Each row is a point. The last column is the point's height on a tilted bowl or saddle (a function of degree 2), plus a little noise. Along how many of its main directions does it bend up, bend down or stay straight?
In the rows, zero is written as 128.

Points:
[[ 81 122 114 155]
 [138 110 100  88]
 [145 152 122 119]
 [116 128  67 111]
 [140  99 131  97]
 [142  98 141 102]
 [117 129 148 119]
 [128  97 146 110]
 [119  62 139 106]
 [ 67 129 163 189]
 [180 114 112 104]
 [178 102 104  93]
 [ 82 106  97 132]
 [ 85 118 176 158]
 [124  97 126 100]]
Directions: 2 up, 1 down, 0 straight

Points, 18 rows:
[[104 135 115 132]
 [101 141 154 150]
 [117 141 151 139]
 [125 105 160 133]
 [127 132 136 125]
 [130 187  92 179]
 [141 118 162 134]
 [ 99 148  96 146]
 [128 162  52 177]
 [131 133 150 132]
 [ 73 171 104 187]
 [101 112  72 150]
 [ 99 123 104 134]
 [107  92  78 148]
 [143 135 131 125]
 [142 114 170 140]
 [125 110 155 129]
 [116 197 101 195]]
Directions: 3 up, 0 down, 0 straight

Points (27 x 5):
[[151 133 111 136 142]
 [127 170 135  80 137]
 [161  94 177 113 154]
 [ 96 126 146  92 132]
 [140 152 127 137 139]
 [154 147 138 155 152]
 [150 115  85 151 160]
 [113 161 142 126 138]
 [131 149  72  84 160]
 [170 140 113  79 151]
 [108 170 150 120 142]
 [108 131  70 120 154]
 [107 143 113 167 155]
 [186 211 155 164 217]
 [148  79 132 122 147]
 [129 165 119 168 162]
 [126 123 133 137 135]
 [ 91  93 153  87 141]
 [123 113 146 179 169]
 [142  93  86  78 161]
 [113 137 149 137 139]
 [106 104 135 123 134]
 [131  99  98  88 144]
 [118 107 175  96 141]
 [118 166 162 133 150]
 [165 146 119 189 182]
 [119  87 114 122 141]]
Directions: 4 up, 0 down, 0 straight

Points (41 x 7):
[[144  99 131 119 125 121 146]
 [117 105 130 137 125  75 127]
 [ 91 189  95 101 133  93  86]
 [121 164 146 110  95 107  84]
 [ 58 139 134  98 111 108 144]
 [ 98 159 164  97  92 111  84]
 [156  72  83 116 137  87 128]
 [108 162 184  96 134 153  99]
 [127  86 106 167 164 116 151]
 [109 147 136 156 146 110 147]
 [154  94 124 127 133 172 144]
 [133 147 138  84 201 125 127]
 [105 134 120 118 184 144 173]
 [187 133 157  98 105 145  91]
 [156 176 135 115 144 133 115]
 [103 123 184 101 157 172 119]
 [ 77 162 176 113 136 135 130]
 [121 129  96 138  94  97 126]
 [133 108 107 126 111 104 147]
 [124 162 133 132  58 160 146]
 [117 104 167  93 132 149 122]
 [154  92 140  97 152 107 123]
 [122 134 109 114 140 136 164]
 [149  81 108 117 127 125 145]
 [119 109  97  77 131 114 147]
 [124  86 106 120 155 110 148]
 [129 157 113 100 105 162 158]
 [130 151 189 108 110  85  39]
 [167 135 105 240 147 130 147]
 [155 120 134 150 228  92 145]
 [150 121 160 140  99  64  75]
 [ 99 118 148 162 120 124 170]
 [104 141 119 183 183 109 156]
 [126  86 142 110  88 117 146]
 [112 104 106 151 107 166 183]
 [146 111 104 114 116 127 155]
 [107 108 120 164 126  88 137]
 [ 99 138 158 112 141 125 143]
 [124 127 109  57 153 111 129]
 [127 110 119 182 103  84 118]
 [155 146 133 123 102 131 131]]
Directions: 0 up, 2 down, 4 straight
